Every row gives one point. To make a cloud, some directions were put in groups of two or more. Within a group, all points are equally far from the middle, so they leave a hole (a ring in 2 directions, a hollow ball in 3). The other directions are filled evenly. Then the cloud was stretched, turned, moved and blurred a little. How many holes are there, and how many directions does each take, smallest first?

Cloud (22 x 3)
[[ 0.28  0.31 -0.18]
 [-0.83  0.63 -0.53]
 [-0.36  0.09 -0.08]
 [ 0.55 -0.71  0.67]
 [-0.53 -0.12 -0.12]
 [ 0.12  0.22  0.53]
 [-0.42  0.01  0.04]
 [-0.08  0.08 -0.05]
 [ 0.52 -0.68  0.67]
 [ 0.24  0.00  0.19]
 [-0.24 -0.37 -0.26]
 [-0.73 -0.28 -0.12]
 [-0.14 -0.32  0.48]
 [ 0.43 -0.17  0.63]
 [-0.21 -0.83  0.63]
 [-0.64 -0.27 -0.12]
 [-0.13  0.38 -0.08]
 [ 0.59  0.06  0.64]
 [-0.06  0.54 -0.28]
 [ 0.05 -0.44  0.49]
 [-0.59  0.08 -0.09]
 [-0.18 -0.52  0.28]]
Holes: 0

Cloud (29 x 4)
[[-0.18  0.42 -0.51 -0.19]
 [ 0.55  0.70 -0.30  0.04]
 [-0.29 -0.40  0.90  0.40]
 [ 0.76  0.20 -0.55 -0.01]
 [-0.17 -0.42  0.87  0.42]
 [ 0.66  0.05  0.01 -0.22]
 [-0.51 -0.62  0.17  0.30]
 [-0.12  0.52 -0.36  0.33]
 [ 0.24 -0.44  0.54  0.42]
 [ 0.77  0.28 -0.21 -0.20]
 [ 0.00  0.22 -0.05 -0.45]
 [-0.27  0.34 -0.28 -0.28]
 [ 0.28  0.12 -0.76 -0.09]
 [ 0.25 -0.33 -0.17  0.49]
 [-0.26 -0.52 -0.04 -0.02]
 [ 0.13 -0.35 -0.29  0.41]
 [ 0.14  0.65 -0.65  0.06]
 [ 0.42  0.58 -0.78 -0.05]
 [-0.69 -0.63  0.59  0.33]
 [-0.34  0.19  0.58  0.06]
 [ 0.77  0.23 -0.57 -0.02]
 [-0.23  0.48 -0.46  0.04]
 [ 0.15 -0.14 -0.61  0.01]
 [ 0.18 -0.24  0.13 -0.35]
 [ 0.12  0.56 -0.20  0.39]
 [-0.03 -0.62  0.58  0.05]
 [ 0.62  0.39 -0.07 -0.30]
 [-0.54  0.34 -0.13  0.02]
 [ 0.08  0.64 -0.63  0.08]]
Holes: 2 (2, 2)

Cloud (27 x 4)
[[ 0.14  0.13 -0.22 -0.79]
 [-0.60  0.48  0.09 -0.10]
 [ 0.19  0.41  0.35 -0.20]
 [ 0.52  0.04 -0.07  0.13]
 [-0.42  0.17  0.37 -0.77]
 [ 0.31 -0.25  0.43  0.69]
 [ 0.27 -0.22  0.39  0.69]
 [ 0.39 -0.45  0.49 -0.31]
 [-0.15 -0.40  0.34 -0.14]
 [ 0.07 -0.22  0.84  0.37]
 [ 0.23 -0.06 -0.19 -0.61]
 [-0.32 -0.13 -0.03  0.46]
 [ 0.21  0.06  0.60 -0.74]
 [ 0.25  0.11  0.07  0.47]
 [-0.23 -0.30  0.19  0.36]
 [-0.47  0.17 -0.13 -1.13]
 [-0.28 -0.13  0.25 -0.80]
 [ 0.40 -0.47  0.34  0.18]
 [-0.14  0.36  0.33 -0.65]
 [ 0.16  0.34  0.00 -0.70]
 [ 0.44 -0.48  0.36  0.08]
 [ 0.10  0.31  0.42 -0.68]
 [ 0.81 -0.38  0.27  0.30]
 [ 0.02 -0.02  0.61  0.58]
 [-0.02  0.07  0.79  0.20]
 [-0.24  0.00 -0.06 -1.02]
 [-0.09 -0.37  0.32 -0.36]]
Holes: 1 (3)
